Each row is a point. A path goes straight from each point to the next, and from the last back to the first. The post is the endless flat space through its rows: a point in 2 columns, a line in 3, a plane in 4, and so on, so that a path can go around it. Count how often the path circles the post. Going back the other way cancels.
In the rows, 128 means zero.

Post:
[[109 100]]
Path (7 x 2):
[[126 114]
 [ 91 155]
 [ 71  95]
 [ 41 120]
 [109 146]
 [165 109]
 [166  83]]
Times around: 0

Post, 3 rows:
[[110 151 159  63]
 [161 140 114 197]
 [125 145 179 111]]
Path, 11 rows:
[[147 102 124 149]
 [181 128 210  89]
 [158 171 182 117]
 [121 215 159 113]
 [102 156 139 102]
 [ 65 126 176 120]
 [ 83 137 181 104]
 [ 92 161 167  77]
 [114 163 188 106]
 [ 64 147 156 140]
 [108 133 129 108]]
Times around: 1

Post:
[[109  99 168 117 167 136 130 153]
 [121  91 109  99 168 119 181 125]
 [ 94  82  67 164 153 168 167 112]
 [146 133 148  91 114   7  86 151]
 [113  96  98 156 223 116 148 144]
 [134 123 202 125 135  26 135 138]
 [131  92 123 125 106  99 170 183]]
Path, 9 rows:
[[140  60 131 138 176 119 135 149]
 [ 83  43 129 120 183 114 158 148]
 [ 77 116 151 141 145  83 102 150]
 [115 129 171 131 147  81 166 145]
 [158 129 139 108 135 104 179 129]
 [139 127 160 144 155 123 153 177]
 [107 113 136 114 152 106 155 151]
 [ 68  86 123 118 155  90 126 184]
 [100  50 152 118 149 130 116 140]]
Times around: 0

Post:
[[154 140 131 168 168 102 133 119  43 122 141  89]
 [144 130  89  76  85 119 129 134 141 110  98 104]
 [130 140 162 122  76 138 132  84 130 122 113 132]
 [146 134 151 169 149  98 136 196  53  66 162 116]
 [154 128 132  80  98 156  78 137 142 160 129 124]
 [141 123 100 104 124 172  95  90 157 126  95 174]
 [144 127 107  91  92 186 165 100 119 153 141 155]
 [143 119  84 119  94 214  94 114 153 115 124  99]
 [169 149 139 123  74   7  93 121  53  71 208 152]
 [133 122 146 107 188 145 134 139 103  76 163  73]
 [135 126  98 116 103 138 119 118 200 153 143 122]]
Path:
[[153 156 153 106 159  53  85 106 134 164 110 111]
 [125 159 134 110 110 101 160 112  93 122 140 118]
 [119 106  99  69 104 155 107 116 104  87 128  94]
 [153  99 147 126 158 141 128 166  96 124 134 144]
 [155 121 162 134 151 144  53 131 132  83 150 134]
 [168 159 170  95 113 130 139 150 123 127 123 124]
 [143 153  95 118 117 152 127  99 100  93 144 119]
 [110 127  90 101  97 138 135 152 150  69 143 153]
 [123 144 161 133 106 125  88  86 113 166 163 130]
 [122 146 147 104 160 167 132 112  89  95 130 121]]
Times around: 1

Post, 17 rows:
[[132 151 113  77 135 118 100  97 141 114  46 113 162 168 134 112 124 135]
 [121 105 121 134 119 152 106  60 103  97 140 140 128 125 159 138 143 187]
 [125  85 172 115 135 142 129 149  89  96 130 145 150 109 132 133 104 112]
 [148 100 149 149 109 125 117 129 151  90 127 140 117 114  57 148 117 153]
 [109 121 140 132 121 126 123 103 127 157 150 142 173  94 152 164 117 127]
 [112 120 129 132 168 111 106 108 103  79  26 139 180 126 131 164 127 143]
 [135 113 141 141 183 133  95 151 113 131 163 133 156 140 156 125 135 198]
 [125 116  77 129 104 153 130 169 154 117 141 153 151 114 131 128 111 108]
 [120 127 164 123 122 138 196 139 135 116 102 170  68 120 123 202 138 113]
 [119 123 110 112 116 108 111 131 134 136 143 171 166 104 139 118 160 120]
 [131 103 121 156 115 136  94 118  90 174 138 152 102 100 160 103 115 131]
 [138 106 175 131 125 109 111 124 149  93 138 179 155 176 139 127  92 113]
 [149 122 189 150  89  93 178 115 142 114 140 129 106 249 140 117 139  98]
 [112 123 119 138 190 212 124 148 115 201 142 159 162 144 152 108 160 117]
 [101 126 130 100 113 143 110 164 115  98 125 161 139 116 127 246 154 139]
 [142 107  86 114 128 143 100 145 107 135 109 150 179 160 104 111 129 229]
 [120 134 143 139 115 157 109 118 160 143  91 134 160 147 158 116 165 167]]
Path (6 x 18):
[[167 117 149  76 105 102 102 113 115 130 124 168 141 153 139 158 133 126]
 [106 118 136 130 151 128 123 101 133 110 117 132 154 114 184 151 136 145]
 [114 112 155 125 134  96  82  89  93 134 115 142 176 180 136 131 117 139]
 [104 128 142 132 160 115 112 102 127 132 122 134 112 157 152 114 132 160]
 [103 138 138 161 125 139  91 142 109 145 123 188 135 140 123 134 148 187]
 [175 133 148 123 116 146 139 144 134 118 128 174 111 128 130 132 136 149]]
Times around: 1

Post, 17 rows:
[[160 137 145  82  92 117 121 142 156 140 134 169  94 100 184 178 132 158]
 [134  87  72 146 152 112 138 117 159 143 156  75 115 140  65  86 178 161]
 [178  81 139 128 108 147 103 116 112 115  99 147  86 103 142 129 117 112]
 [ 78 118 138 119 145 107 139 174 131 109 132 120 124 104 103 103 157 126]
 [146 140  90 111 184 172 103  70 141 106 126 125 106 143  84 132 138 110]
 [152  90 128 170  70 153 107 162 156 128  86 143  98 144 113 105 158 142]
 [128 147 119  68 122 162 169 110 102 156 133  89 122  91 144 157 210 106]
 [131 132 134  89 159 148  98 165 103 153 102 163 129 107 118 171 133 137]
 [127 151 135 159 156 111 136 109 102  83 130 117 109 151 167 176 114 122]
 [168 136  93 188  96 101  54  93 107 137  85 189 113 139 112 137 165 135]
 [158 149 109 156 162 112 124  64 140  89  95 127 116  84  89 160 152 143]
 [ 91 130 170 142  81 110 169 155  98 142 114 179 102 159 181 141  97 149]
 [127 134 105 122 130  91 156 143 164 103 147  94 127 148 111 141  85 142]
 [133 166 110 125 126 153 158 156 134 119 159 115  87 120 120 113 128 121]
 [202 117  81 119 105 108 134 128 145  81 148 115 141 140 111 123 177 180]
 [124 112 141 142 181 117 128 126 114 141 114  72 206 118 135  94 159 149]
 [123 124 118 149  95 142 114 111 159 101 163 131 124 108  65 159 137 157]]
Path:
[[154 117 147 149  79 169  84 104 142 119 110 127  84 125 105 202 129 106]
 [138 140 111 139 126 123 124 132 144 108 116 118 146  89  74 130 211 141]
 [147 151 128 150 154 134 182 144 131 135 136 139 167 133 129 125 117 172]
 [191 107  76 117 122 118 138 136 170 124  82 129  99 107 121 143 129 158]
 [106 118 100 137 185  75 152 149  88  91 140 136 111 125 102 122 155 192]
 [172 159 103 139 165 170 135  94 152 112 155 103  67 157 146 134 180 154]
 [131 144 144 104 149 125 139 122 113 105 129 135 144 144 132 166 173 145]
 [ 99 129 120 172 150 145 167 168 112 165 151 126 103 126 116 126 129 103]
 [183 133 121 106 102 159 116 181 125 104 106 174 153 135 151 158 166 167]
 [108 153  74 106 111  99 152 128 127  85 149 122  65 112 107 125 166 112]
 [103  98 145 112 122 165 148 130  46 160  98  97 162 198 105 122 101 127]
 [106 102 120  95 125  72 135  91 105 151 147 132 115  76  90 131 203 141]
 [142  99 115 170 190 125 117 125 156  70 106 145 113 187  73 144 160 132]
 [ 61  72 142 162 100 105 137 132 117 125 136 190  98 123 119 159 124 131]
 [110 155  89 154  97 200 150  85  78 184 166  59 140 124 133 186 160 105]
 [145 174  99  94 115 183  69 110 111 131 121 163 124 145 119 177 206 144]
 [151 134  85 120 147   7 104 133 141 177 151 138  70 164 136 128 123 175]
 [168 120 141 137 117  91 141 158 164 100 108 163  74  86 100  69 111 124]
 [162  98 118 133 116 138 119 195 151 112  93 148  96  92  89  98  59  94]
 [164 123  98 108 176 103 109 123 134 139 119 180 153  91 119 139 159 154]
 [181  90 152 100  84 154 117 111 120 121 104 147 123 132 132 158 151 109]
 [181 121 168 150 135 146 113 132 100  62 106 101 124 113 124 162 160 115]
 [124  84 151 100  71 138 151 125 138 142  95 146 109 151 148 114 112 157]
 [153 130 101 124  96 143  85 122 124 127 111 140 120  71 117 178 147 163]
 [155  92  87 108 113 119 147 165 142 141 151 157  95 115 151  81 179 167]
 [144  84  98 129 123 120 106 132 157 162 119 143  79 127  87 120 129 113]
 [138 129 126  92 144 118 143 147 155 149 134 114  90 129  89 143  96 116]
 [129 113 155  89 147 103 168 179  91 125  98 117 125 144 121 116  93 182]
 [ 78 182 102 116 150  64 108 100 134 104 121 121  67  51 112 154 132 108]]
Times around: 2

Post, 17 rows:
[[126  89 170 117 123 146  56 127 113  66 127 149  93 139 113  83 142 118]
 [176 183 114 143 131 130 117 132 141 100 123 122 171 128 107 198 130 126]
 [112 146 146  97 132 189 123  90 105 149 103 164  86 110 116  96 205 138]
 [144 132 101  99 161 170 150  94 138 161 106 131 182  91 108 123 113 138]
 [106  79 137  94 140 114  32 137  95  87 108 127  75 119 122  90 164 153]
 [163 162 101 128 139 134 170 141 132 133 114 122 107 126 143 163 119 160]
 [ 96 121 129 116 120 107  81 142  93  79 131 110  87 141  95 158 112 124]
 [134 121 124 114 174 141 101 160 108 112 137 135 101 133  90 147 119 157]
 [ 97  65 145 122 139 103  65 169  65 108 130 110 114 142 128 116 144 105]
 [145 149 104  77 168 114 172  85 151 169  94 157 176 128  96 102 138 102]
 [151 153  79 133 155 128 106 136 126 123  97 159 119 119 134 181 100 118]
 [ 84 153 149  75 158 120 141  87 164 181  89 157 171 131 131 151 124 128]
 [169 151 130 111 141 116  90 125 116 114 137 132 114  91 113 158 109 110]
 [111  77 110 150 117 116  72 183 115  84 170  96  42 121 140 153 138 109]
 [126 159 143  74 176 175 149  77 150 125  84 125 162 143 141 128 134 102]
 [127 209 111  96 152 155 149  87 127 124 164 164 170 127 117 151 123 132]
 [114 111 171 121 178 164 121  55  95  99 120 161  63 132 108 111 192 171]]
Path:
[[162 207 123 157 118 160 130  70 128  41 123 137  55 127  79 168 155 109]
 [  7 110 189  88 181 116  87  90 130 133 112 112 143 186 150 151 116 137]
 [177  62 116 128 186 159  82 142  84  69 139 114 106 161  96 122  67 143]
 [181 159 117 101 192 215  89  98 123 113  78 213 133 134 112 151 157 149]
 [ 78 127 152  72 127 139  87 163 118 164 183 119 133  76 134 137 127 151]
 [ 98 135 158  68 171 136 150  51  99 134 144 171 143 129  93 123 145 163]
 [115 144 123  92 128 127  73 100 101 144 121 181 167 102  87 126 102 130]
 [104 132 168 104 170 106  73 123  82 122 151 133 154 139  37 136  99 195]
 [134 123 165 126 122 154 124 156 130 149  97 112  69 115 130 120 131  84]
 [ 93 112 127  93 148 143 136 126 115 116  71 125 162 133  92 104 161 186]
 [ 94 123  82  88 127 133  66 166 121 137 145 149 155 111 114 143  99  47]
 [103 140 130  41 177 122  34  92  47 109 206 193  85 106  78 103  94 122]
 [ 83 133 124 115 156 161 107  63  92 100 213 124 134 136 108 122 148 159]
 [186 129  91 105 108 175 177 198 141 189  63 105  91 122 142 137 179  96]
 [ 93 145 117  79 199 114 160  31 115  83 139 165  68 144 117 124 146 167]
 [ 74  89 123 126 168 160 144 160  99 107 146 103  74 143 130 140 124 150]
 [ 85 114 127  90 137  39 101  49 153 138  96 111 118 106  85 120 137 116]
 [105  78 171 134 209 100 135 128  91 130 164 127 133 207 102  98 154 213]
 [189 133 124 101 178 150 179 120 123 125  88 114 104 155  33 154 157 204]
 [ 52  94 191  91 136  94  88  92  79 100  82 168  69 156  97 143 157 202]
 [ 78 149 151 109 109 122 122 132  96 115 128 161  55 107 150 165 148 110]
 [155 135 140  73 211 211 100  80  69  40 131 161  57 136 102 123 149 182]
 [105 133 112 109 177 130 134  75 138 150 140 134 172 129 147 179 103 120]
 [ 98 155 193 140 137 107  79  91  91  65 186 126  82 182  70 144 163 147]
 [177 144  44 136 191 154  95 143 131 115  97 154  75  65 145 128 119 126]
 [107 112 105 119 168 117 171  87 116 114  95 187 105 147  57 105 123 153]
 [126  66 107  99 127 154  36 142 107 124  79 160  94  70 125 110 101 194]
 [108 138 182  66 146  64 108 109 147 172 142 162 180 137  41 136 111 144]
 [127 170  88 105  96  72 180  89 149 164 133  81 169 129  93 133 131 126]]
Times around: 1
